Each wall is flat, endless, passes through zero and stands at right angles to its row. A trip goes straight from one point to another. Which walls does it cross, in order?

Walls:
(1): [9.5 0.8]
(2): [-3.2  1.7]
(3): [-2.5  1.2]
(4): [-9.3  0.1]
(5): [1.1 4.7]
Trips:
[-11.5   1.0] to [-1.2  3.6] => 5
[0.7 6.4] to [4.0 4.1] => 3, 2
[-2.9  4.2] to [-5.9 -4.7] => 5
[-2.8  3.9] to [-2.3 -1.5] => 5
[2.9 1.4] to [2.8 0.4] => none
[2.5 1.6] to [3.1 3.3] => none

Walls:
(1): [ 0.8 -6.4 -1.9 -2.1 12.1 -3.6]
(2): [ 7.5 -3.4 -3.2 -1.8 -3.7  1.7]
(3): [-7.9 -9.5 -6.6 -3.3 -2.5  4.1]
(4): [-5.0 -6.3 -0.9  0.3 -1.4 -3.6]
(5): [-2.9  2.2 -6.0  5.4 -1.4  0.8]
(6): [-1.5  6.6  2.2 -1.0 -4.7 -1.4]
Trips:
[ 1.4  4.8  1.2  2.0 -5.6  1.4] to [ 4.3  2.3  0.1 -5.1  4.8 -0.9] => 5, 1, 6
[ 3.0 -2.6 -8.8  0.7 -0.1 -1.0] to [ 2.2 -0.7 -0.3 -6.7  6.5  1.6] => 4, 5
[-4.8 -2.2 -2.8  2.2  8.0 -3.3] to [-2.6  1.1 -0.4 -3.7  6.4  2.9] => 5, 4

Walls:
(1): [ 5.2  2.2  1.2  2.5 -7.4  2.2  0.4 -5.1 -6.8  0.8  8.1 -1.3]
(2): [ 2.0 -2.0  0.6  3.3  0.0  2.8  3.1  3.9  1.8 -3.4  1.6 -2.3]
(3): [ 1.0 10.4 -2.4 -2.6  1.0 -0.7 -4.8 -4.5  5.2  2.3 -1.6  2.3]
(4): [ 2.2  3.4 -3.3 -1.5  1.9 -2.0 -0.7 -4.4 -5.0 -1.5 -1.5  3.6]
(5): [-0.1  2.9 -5.7 -1.3 -1.3 -0.1  1.5  0.6 -2.4 -5.4 -4.2 -3.0]
(6): [ 4.0  3.1  7.8  8.7  5.1 -2.7 -3.1  5.2  2.5 -0.4 -2.9  6.4]
Trips:
[ 2.0 -1.5  0.0  2.8 -0.8  3.3  5.9  7.3 -4.3  8.4 -0.4 -4.8] to [-0.6  2.0  0.7  7.5 -0.7  6.5 -5.1  3.2 -1.8  5.5  4.4  2.6] => 6, 3
[ 5.1  3.9 -1.6 -2.3 -0.4 -4.0  2.6 -1.2 -5.2  5.1 -1.6  0.5] to [ 7.7  0.9 -3.5  3.7 -2.5  6.7  5.2 -2.7  2.4  3.1 -6.6 -5.4] => 2, 4
